Every row gives one point. Examples show where two turns around zero, p and q, send a point. Write where each new point lands after one turn and then the other. Backwards means that the second turn is done in reverse. Each puzzle has new turns, and all numbers are rounded.
(in the rows, 128 means zero)

Turn p:
[122  96] => [114  98]
[162 122] => [159 114]
[124 126] => [124 127]
[104 168] => [115 173]
Turn q:
[154 152] => [136 163]
[114  90] => [138  89]
[116 142] => [110 133]
Where do these land?
q, then p: [151 126] => [150 134]
p, then q: [103 145] => [ 99 135]
q, then p: [86 98] => [99 85]
p, then q: [141 143] => [135 147]
p, then q: [160 129] => [158 140]

Turn p:
[129 125 115] => [124 131 116]
[123 197 139] => [121 182 172]
[112 107 114] => [110 111 111]
[134 103 158] => [148  96 139]
[140 107 113] => [135 119 102]
Turn q:
[113 163 135] => [119 160 148]
[111  94 151] => [100  94 131]
[112 125 122] => [114 132 119]
[176 130 104] => [180 126 113]
Where do these land?
q, then p: [141 117 119] => [136 128 110]
q, then p: [136 137 140] => [140 124 139]
q, then p: [148 152  88] => [146 174 115]
p, then q: [ 88 106 165] => [ 93  81 134]

Turn p:
[ 64 129  93 118 134 136] => [ 65 155 100 122 136 133]
[165 132 143 108 107 121] => [160 111 143 105 107 132]
[147 140 157 101 119 121] => [145 121 161 101 118 129]
[163 160 145 125 119  93] => [172 144 149 112 107 106]
[142 140 164 135 115 126] => [146 127 163 136 114 130]
[124 115  99 151 171 168] => [123 128  94 154 180 149]
[130 116 154 116 129  94] => [128 114 152 117 121  94]
[133 100  87 155 140 154] => [127 113  78 156 147 142]
[ 85 120 109 144 119 138] => [ 87 139 109 149 122 135]
Turn q:
[141 132 129 153 143 160] => [136 125 142 149 152 155]
[142 150 145 115 101  86] => [149 160 131 114  95  98]
[159 147 106 133 179 154] => [146 139 124 119 188 159]
[ 86 131 128 157 130 126] => [ 87 135 129 157 130 120]
[125  87  78 119 109  83] => [135  98  71 128 120  79]
[115 136 146  96 101 135] => [119 130 133 107  87 141]
[123 133 159 116 162 127] => [114 134 161 102 145 126]
[134 109 133 134 100 153] => [139 103 133 146 106 145]
Where do these land?
p, then q backwards: [106  78 122 105 155 123] => [ 96  88 112 121 164 120]
p, then q: [130 128 136 178 115 123] => [143 141 135 175 128 117]
q, then p: [ 98 143 143 132 132 116] => [106 153 144 129 118 122]
p, then q: [148 122 146 105 151 115] => [139 118 144  95 137 110]
p, then q backwards: [124 144 117 124 155 136] => [134 148 116 130 153 125]
p, then q: [111 127 132 112 141 157] => [101 120 138 118 141 148]
q, then p: [201 138 120 117  53 137] => [207  98 105 128  82 168]
p, then q: [106 143 109 152 123 117] => [120 159 110 149 125 128]

Turn p:
[148 114 150 159  91 176 143 125] => [139 114 126 166  91 164 167 132]
[110 131 106 102 129  58 127 118] => [105 122 114 101 143  66 100 113]
[138 158 165 139 136 112 147 158] => [140 139 156 142 136  99 148 167]
[136 114 126 133 146 103  98 114] => [128 108 131 137 147 122  91 119]
[150 136 128 133 102 158 111 151] => [153 130 121 134  94 150 126 152]
[141 152 116 141 129 145 139 115] => [156 145 121 138 128 132 142 114]
[102 118 138 132 109 187 104 103] => [111 145 140 143  93 184 125 102]
[140 123 133  96 144 135 155 132] => [135 117 143  94 139 130 153 128]
[ 87 106  89 117 167  77 129 136] => [ 85 132  99  97 182 103 100 125]
Turn q:
[118 116 100  89  98 120 132 145] => [126 109 109  85 117 127 139 159]
[117 105 142 151  92 134 131 112] => [116 114 134 122  88 127 120  98]
[131 129 154 161 184 107 133 166] => [126 124 160 196 148 113 132 151]
[160 149 118 156 127  99 164 136] => [151 152 116 154 112  81 140 135]
[101 134 144 145 166 112 134  75] => [ 86 148 138 142 161 104 106  91]
[145 139 124 140  95 172 104 159] => [162 124 114 135  95 179 129 132]
[156 140 137 119 129 162 150  91] => [140 163 128 114 135 136 156  87]
[ 83 121 149 107 135 142 125 111] => [ 80 128 142 111 139 150 124 121]
[157 119 118 113 137  93 116 139] => [159 115 138 119 145 101 122 149]
[142 107  90 122 129 172 100 117] => [153  99  97 114 147 163 134 102]
[ 99 148 133 105 116  96 118 158] => [110 133 133 116 120 127 106 182]
Where do these land?
q, then p backwards: [124 131 119  86 140 103 116 110] => [121 129 116 103 164 105 130 148]
q, then p: [149 162 109  97 129 162 129 129] => [173 151 124  99 135 140 150 126]
q, then p: [ 85 158 150 155  92 117  90 165] => [117 149 115 153  72 160  93 166]
q, then p: [129  94 106 148 143 131 145 103] => [109 108 112 133 154 117 130  91]
q, then p backwards: [165 114 126 150  94 146 104 128] => [172 136 117 116 108 151 110 103]
q, then p: [163  92 119 165 150 115 118 166] => [133  71 109 169 149 131 137 146]
p, then q: [ 83  82 157 108 141 130 141 121] => [ 58 120 144 123 133 150 136 125]
q, then p backwards: [102 144 133 118 121 106 152 133] => [ 97 134 135 124 114 113 133 154]
p, then q backwards: [120 146 156 117 140 168 133 109] => [145 131 175 120 129 156 132 125]
p, then q: [160 158 105 136 129 103 151 115] => [159 135 123 126 145  78 129 126]

Turn p:
[ 96 124 137 117  94 165 118 130 142] => [119 136 151 105 106 165  99 139 136]
[124  87 138 127 161 115 142 102 165] => [123  92 109 118 154 143 138  95 165]
[162 146 158 155 127  81 146 104 118] => [158 108 126 147 104  77 155 102 136]
[107 150  85 102 123 154 150 136 133] => [105 165 110 105 119 159 145 144 110]
[142 126 129 168 131 125  97 105 103] => [149 110 138 168 127 123 112 106 100]
[111 104  98 100 107 139 147 155 121] => [100 124 110  95 128 142 122 168 114]
[121 104 115  79 104 154  90 120 161] => [150 141 112  97 142 174  82 147 147]
[159 141 158 140 159 130 148 132 103] => [139 124 159 132 147  94 163 115 118]
[134 147 107 143 126 142 137 175 136] => [109 146 137 151 127 136 151 170 126]
[126 151 155 150 149  75 106 121  98] => [129 133 129 163 125  67 114  93 127]
Turn q:
[102 117 113 109 117 132  59 141 144] => [115 130  96  91 122 157  94 172 142]
[162 114 114 132 159 146 115 145  90] => [161 116 121 135 163 145 124 134  85]
[137 120 129 153 173 138 141 117 132] => [124 119 125 137 169 135 135  93 123]
[134 109 145  96 148 112  84 157 123] => [133 103 144  84 145 141 103 162 117]
[156 124 135 102 175 131 148 116 139] => [151 104 149 108 150 145 150  93 130]
[158 120 112 140  97 147 156 105 111] => [157 120 114 175 103 123 138 114 121]
[103 162 135 138 102 114 133 104 112] => [114 167 132 133  95 107 114 113 124]
[ 95 122 142 135 122 146 160 121 131] => [ 90 129 137 149 113 135 148 115 127]
[ 87 196 143 105 101 135 100 171 147] => [109 199 156 100 112 144 128 179 154]
[162 113 139 153  89 117 153 111 143] => [144 106 132 172 111  95 123 119 156]
[112 111 101 143 124  90 158 118 136] => [111 116 101 124 122  83 151 113 131]
Where do these land?
p, then q: [136 146 118 107 126 144 105  97 175] => [168 148 121 144 134 164 136 116 161]
q, then p: [130 148 124 116 152 129  98 142 161] => [133 162 129 114 159 144 140 132 152]
q, then p: [151 142  93 102 126 119 109 130 124] => [159 142 112 118 141 123 145 160 119]
q, then p: [166 124 112 137 135 119 117 101 148] => [163 117 100 142 148 146 136 123 136]
p, then q backwards: [157 146 143 125 116 158 114 131 130] => [158 156 140 110 124 137 128 147 119]
q, then p backwards: [142 116  95 105 118 162  88 131 167] => [142 103 101 107 102 132 125 121 188]
q, then p backwards: [ 91 107 157 161 107 108 122 137 101] => [ 91 122 123 146 123 109 116 166  87]
q, then p backwards: [104 118 128 116 140 133 162 112  90] => [114 140 113 153 134 139 156 106  93]
p, then q: [105 122 131 147 164 139 138 128  81] => [ 93 128 137 118 118 122 110  96  86]
q, then p: [106 102 153 168 120 106 195 162 109] => [ 67  86 129 142 102  78 130  97 134]
q, then p: [156 124 138  84 132 120 110 121 149] => [162 119 133 100 150 139 122 149 152]
q, then p: [ 92 141 145 168  98 100 177 145 102] => [ 88 124 123 151  74  76 122 105 133]

Turn p:
[133  89 143  78 153 101 143 109 147 131 150] => [134  94 138  78 144 131 176 111 146 123 123]
[160 174 123 141 166 101 131 163 111 142 149] => [157 165 104 124 184 102 118 120 105 122 146]
[169 136 130 146 137 148 122 157 108 121 108] => [162 143  93 156 131 137 127 148 109 126 131]
[ 98 106 160  91 145 113 143  57 172 122 141] => [121  95 201  96 124 134 168  99 160 110 108]
[111 120 162  96 141 100 141 131 150 156 114] => [139 135 154  87 138 126 153 123 140 162 104]
[156 164  99 135 116 127 119 152 133 114 108] => [147 156  97 128 119 121  91 136 117 106 119]
[135 159 104 137 120 128 118 160  71 120 112] => [121 145  92 142 139 134  94 141  73 132 131]
[ 97 110 107 149  84 155 111 127 116  95 121] => [ 89 102 125 155  87 134  98 157 125 124 133]
[110 124 136 172 102 148 104 136 111  91 117] => [121 109 136 173 103 119  99 166 113 132 137]
[107 113 135 105 156 130 179 115 156 140 136] => [105 140 148 108 147 130 177 125 160 121 106]
[ 98 112 130 125  95 170  96 120 146 121 152] => [105 112 150 131  89 149 113 144 155 130 168]
[102  89 101 154 121 138  94 106 152 130 128] => [110  87 133 150 116 137  99 122 176 135 129]
[152 151 137 114 148 125 145 116 105 163 117] => [144 158 124 128 148 145 148  94 104 136 119]
[165 144 125 149 108 107 148 144 114 145 137] => [139 151  95 136 123  91 134 107 108 134 135]
Turn q:
[131 109 130  93 161 118 139 169 109 153 156] => [136 115 100  71 143 125 132 156 139 114 154]
[120 175 143 134 141 109  87 134 112 105 126] => [107 145 160 130 127  72 108 132 120 115 133]
[136 128  97 103 111 167 150 135 122 124 136] => [126 153  85 130 113 153 139 114 131 108 137]
[154 167 160 141 138 106 123  79 164 107 129] => [149 135 179 151 114  94 125  99 169 150 118]
[140 148 111 156  91 111 147  97 120 129 121] => [147 134 120 159 102 117 127 104 104 164 119]
[150 108  88 128 137 139 119 100 104 121 127] => [144 136 106 124 142 143  94  89 115 120 119]
[164 136 125 175  90 120 121 122 169 120 115] => [148 130 142 176  90 134 105 141 137 152  91]
[135 118 156 165  85 105 141 101 155  77 130] => [157  92 150 196 109 112 143 118 133 127 102]
[ 81 100 148 102 131 135 119 149 130 170 152] => [ 84  91 118 102 148 149 144 153 137 134 162]
[102  90 140 122 128 164 124 158 119 155 143] => [105 108 116 117 143 172 132 158 122 112 160]
[ 92 163 114 144 176 112 118 141 137 116 119] => [112 164 143 127 176  90 131 148 129 137 119]
[147 121  93  86 128 122 128 122 121 126  90] => [124 143 108  91 118 135 130  97 120 117  87]
[112 101 158 115 147 155 148 157 102 161 119] => [127 120 137  89 140 167 153 153 109 114 162]
Where do these land?
p, then q: [131 136 145 120 121 116  68 126 150 140 112] => [120 110 144 110  90 149  89 122 153 123 132]
q, then p: [111 121 133 183 105 122 131 117 103 101 134] => [136 104 110 179 150 106 130 122 106 145 140]
q, then p: [104 132 149 123 155 115 145 118  91  99 112] => [135 112 140 124 158 114 166 121  91 111 116]
q, then p: [139 138 117 132 136 157  96 127 127 121 166] => [135 115 146 128 134 118  89 134 147 110 157]
q, then p: [117 110 143 103 137 132 123 135 178 201 148] => [106 154 130  92 120 158 146 142 196 154 147]
p, then q: [109 143  58 111 125 120 157 149 118 125 103] => [ 71 166 122 123 159 114 134 115 104 115  97]
p, then q: [156 111 145 125 123 146 147 145 128 189 132] => [142 161 101 130 113 142 139 115 145 181 146]
p, then q: [120 110 141 109 118 149 113  99 159 141 115] => [119 118 143 146  98 165 145 124 150 128 129]
q, then p: [139 140 102 208 142 152 144 136 127  93 120] => [177 159 110 184 156 112 100 133 100 122 142]
p, then q: [151 119 103 129 151 110 122 110 109  94 143] => [153 115 120 132 164 127 115 109 120  95 110]
p, then q: [144 110 143  97 115 144 123 137  96 125 144] => [137 125  85 125 123 145 135 121 119 116 160]
p, then q: [114 115 133 127 144 112 137 152 183 115 117] => [124 129 137 104 115 123 147 158 158 126  85]
p, then q: [128 181 152  95  91  88 158 112  94 120 118] => [121 119 140  98 100  88 150  82  73 117 153]

Turn p:
[103  90 113 130 146 152 125 147 130 114 116 139  78 116] => [103  93 102 119 139 130 143 169 111 105 123 114  97 119]
[124  97  99 103 120 128 127 104 172 130 105 163 123 116] => [119  74 114 129 137 104 122 109 163 120 102 134 101 122]
[109 145 107 150 107 112 148 107 166 138 115 139 108  93] => [115 135 129 145 106  84 144 120 155 128 107 118  93  99]
[148 144  97 111  87 102 128  93 106 150 138 155 154 134] => [152 132 126 121 106 101  86  64 125 130 130 142 125 127]
[119 139 138 131 141 154  99 111 134 119 158  68 127 157] => [105 142 124 150 150 162 136 119 129 139 165  83 161 132]
[162 138 120 123 108 115  86 139  92 148 128  95 154 110] => [147 136 143 105 108 132  79 129 124 146 150 119 171 100]
[111  87 107 132 100 102 153 132 143  78 105 152 102 122] => [135  89 110 133 109  91 157 137 131  65 106 132 119 129]
[142  82 126 152 126 146 169 129 148 119 128 151  95 130] => [152  92 109 149 125 138 170 137 113 115 107 133  90 117]
[155 164 150  90 119 107 102 142 124 137 138 116 150 147] => [146 147 156 102 119 146  98 115 154 141 145 122 154 161]
[106 158 120 151 186 155 120 166 127 130 151  96 137 178] => [116 179  84 146 165 157 133 166 122 155 152 114 144 162]
[144 148 165 125 141 113 118 163 111 164 164  91 134 128] => [150 159 159 107 124 147 130 150 122 171 173 119 141 138]
[101  94 125 136 186 133 172 116 135  82 142 161 110 104] => [113 121 104 112 178 120 196 135 114  95 109 157 101 116]
[120 133 137  96  99 117 139 113  99 160 102 113 153 133] => [120 116 156 123 105 103 104 104 105 157 118 132 154 149]
[ 99 153 151 138 138 163 104 133 117 119 158 138 118 150] => [ 91 157 125 141 137 167 123 132 118 116 159 130 111 146]
[137 115 117 124 127 161 172 137 140  87 105 151 116  96] => [117 108 104 113 109 143 167 135 129 107  75 148 117 111]
[136 136 166 155 120 118  97 151 123 160 132 106 184 126] => [142 148 165 153 122 137 101 151 139 163 161 157 165 119]
[159 153 139 129 126  98 117  93 110 142  91 141 133 137] => [152 145 167 131 138 116  87 106 124 124  93 120 131 129]
Turn q:
[108 110 116 140 140 115 127 175 134 143  98 143 191 180] => [108 117 123 153 139 113 151 146 147 163 121 127 191 188]
[129 103 153 118 149 137 145 151  87 126  94 120 150 175] => [144  88 156 149 138 142 165 144 130 144  92 139 146 163]
[136 121 124 167 122 134 155 174 111 117  94 140 166 165] => [137 127 113 180 120 132 161 158 148 127 108 138 168 167]
[126 147 178 142  99 104  96  82 138 101 119  70 115 124] => [150 124 166 129 136 119 123  78 163  88 124  69 112  97]
[128 137 130 116 124  91 107 126 125 110 170 157  96 104] => [124 149 141 113 125  77 115 130 101 109 151 138  97 113]
[110 142 118 119 167 141 178 133 138 117 123 125 123 100] => [106 136  94 125 170 153 140 147 118 128 108 139 102 117]
[169 149 114 128 169 128 136 109 140 151 152 143 110 107] => [159 145 103 106 152 142 122 132 102 139 171 145 108 115]
[121 133 164 135 120 154  73 119 147 108 123 102  94 104] => [127 108 160 134 129 137  72 122 151  97 140  97  99 110]
[ 99 137 136 158 117 138 128 146  80 152 100 126 163 153] => [126 122 142 192 116 135 143 124 124 163 102 116 160 138]
[144 141 131 109 100 123 142 137 146 151 125 132  99 121] => [140 157 132 100 107 131 125 151 143 140 125 124 115 111]
[139 113 162 125  89 127  90  88 133 107 112 118 137  82] => [127 114 162 126 121 121 104  93 166  94 138 135 137  73]
[ 96  89 147 162 126 155 161 139 129 137 123 148 168 181] => [ 95 108 123 169 108 148 173 119 158 152 126 143 135 183]
[152 128  85 119 125 133 133 131 124 121 162 111 113 118] => [135 130  99  99 108 135 124 136  89 105 135 124 131 120]
[127 133 111  92 138 131 135 130 144 146 180 132 131 104] => [ 96 144 124  86 130 136 130 137  91 134 157 133 122 115]
[135 112  86 125 145 104 134 115 128 148 128 122  82 104] => [148 115  83  96 124 106 113 132 110 147 124 129 105 103]
[129 152  95  94 118 132 108  92 145 113 145 159 108 127] => [126 166 127  90 123 120  87  98 108 117 127 152 117 135]
Where do these land?
p, then q: [135  97 135  90 151 115 133 130 134 117  96 118  80 133] => [135  74 137 102 143 131 152 153 139 123  93 119 130 142]
q, then p: [178 146 148 118 134  96 119 119 128 137 108 142 129 117] => [163 144 150  95 141 150 135 121 158 142 121 145 121 118]
p, then q: [137 123 121 164  99 190 154 154 103 130 136  84 158 137] => [111 144 105 177  73 161 132 126 108 146 129 141 174 104]
p, then q: [143 109 125 132 153  99 129 116 162 153 148 116 116 138] => [155 113 106 101 144 136 150 141 127 135 161 113 111 124]
q, then p: [151 113 138 124 142 134  74  92 149 127 132 132 101 107] => [133 101 147 103 157 152 119 108 149 104 167 113 115 107]
p, then q: [156 106 116  79 151 101 109 136 138 116 153 169 113 120] => [134 108 137  57 145 128 115 136 122 108 133 158 109 150]
p, then q: [136  75 120  91 135 111 127  87 130 146 101 153 128 131] => [149  63 132 107 144  96 133 110 144 141 132 156 119 129]
p, then q: [136  88 145 135 120  94 119 127 153  98 114 149 123 125] => [132 108 122 124 142 109 146 147 161  86 141 151 118 140]
p, then q backwards: [ 99 160  90 152 109 117 161 128  86 114 143 128 115 113] => [121 147  84 135  92  96 146 122 120 117 175 143 116 118]
p, then q: [111 185 105 157 102 136 115 154 121 143 132 159 119 162] => [149 172 126 144  94 112  79 120 114 116 123  89 127 151]
q, then p backwards: [129  90 168 119 171 109 119 122 115 140 128 161 110 118] => [111  82 148 121 141 109 131 125 146 174 139 158 136 109]
p, then q: [125 134 122 131 156 151 148 122 156 118 113 139 140 113] => [120 135  98 131 148 134 116 137 149 154 110 142 121 130]
p, then q: [ 96 167 152 136  80 175 164 128 121 122 155  90 156 144] => [ 99 177 124 174  80 159 155  81 127 148 116 115 133 128]
p, then q backwards: [101 163 114 144 128 135 123 136  97 106 130  96 168 158] => [124 163  81 143 111 132 120 146 139 127 137 151 177 132]
q, then p: [ 88 163 120 146  89 158 126 168 126 152 133  84 166 105] => [ 71 155 121 163  95 121 131 156 122 160 145 133 177 100]
